Every row gives one point. A path goes straight from each point to the next, and from the last back to the first. The post is the endless flat space through its rows: a point in 2 columns, a line in 3, a plane in 4, and so on, so that a path can go around it. Count how often the path circles the post. Going back the other way cancels.
(in the rows, 128 means zero)

Post (1 x 2):
[[132 104]]
Path (12 x 2):
[[126  82]
 [163  79]
 [148  43]
 [100  66]
 [136  80]
 [189 113]
 [144 150]
 [113 132]
 [162 144]
 [165 115]
 [132 121]
 [ 86 101]]
Times around: 1

Post (3 x 4):
[[194 124  67 158]
 [106 128 136 138]
 [120 102 144 153]]
Path (26 x 4):
[[168 121  72 173]
 [223 106  95 212]
 [132 174 137 114]
 [139 169 115  94]
 [126 156 150 129]
 [160 149 117 118]
 [137 113 148  97]
 [169 115 130 142]
 [157  53 165 201]
 [123 134 107 152]
 [100  47 154 183]
 [132  99 106 117]
 [173 129  98 122]
 [161 131 135 147]
 [100  86 195 182]
 [138 130  95 167]
 [166 158  72 165]
 [164 104 143 163]
 [183  46 153 185]
 [162 140 132 161]
 [141 167 120 148]
 [138 151 139 125]
 [103 133 151  81]
 [160  80 144 149]
 [ 87 181  89  86]
 [147 117  66 152]]
Times around: 0

Post (8 x 9):
[[ 87 134  51 103 117 164 176 154 122]
 [174 173 133 180 108 109 144 110 161]
 [146 134 146 132  61 113 148 158 145]
 [112 103 144 161 154 138 159 124 120]
 [144 175 194 192 187 107 112 140 106]
 [122 163 193 147 142 132  88 142 143]
 [111 113  81 158 158 144 126 118  79]
 [102 123  73 102  85  97 175  98 127]]
Path (26 x 9):
[[ 73  91 138 151 234 150 176 123  97]
 [ 74 152  99 138 166 161 153 200 156]
 [189 117 111 159 123  98 124 134 131]
 [140 127 122 155 100  98 144 196 127]
 [123 189 134 179 147  86 171 126 141]
 [ 77 178 104 115 140 140 140 144  97]
 [133 196  49 150 164 145 171 141  91]
 [139 191 147 158  99 186 142 110 202]
 [ 63 131 211 151 129 141 126 153  92]
 [170 175 126 173  85 137  96  92  99]
 [135 122 136 145 202 151 130  99 121]
 [141 122  70 125 102  99 193 112 158]
 [105 169  53 152 128  90 153  96 142]
 [ 80 154 144 159 140 121 206 140 133]
 [175 186 104 164  80 119 115  81 140]
 [160 139  92 129  99 117 202 111 121]
 [ 95 175 136 131 117 126 162  96 125]
 [137  92 123 179  86 129 190 151 127]
 [141 162 118 194  78  84 149 111 133]
 [ 59 127 149 139 183 190 162 158  72]
 [ 90 141  67 103 151 161 161 127 112]
 [134 142 125 141 222 121 114 175  78]
 [117 141  86 173 158  63 156  74 125]
 [143 187 119 174 108 105 124 132 110]
 [115 228 133 126 153 155  50 107 141]
 [143 166  85 145 152 136 103 136  85]]
Times around: 3
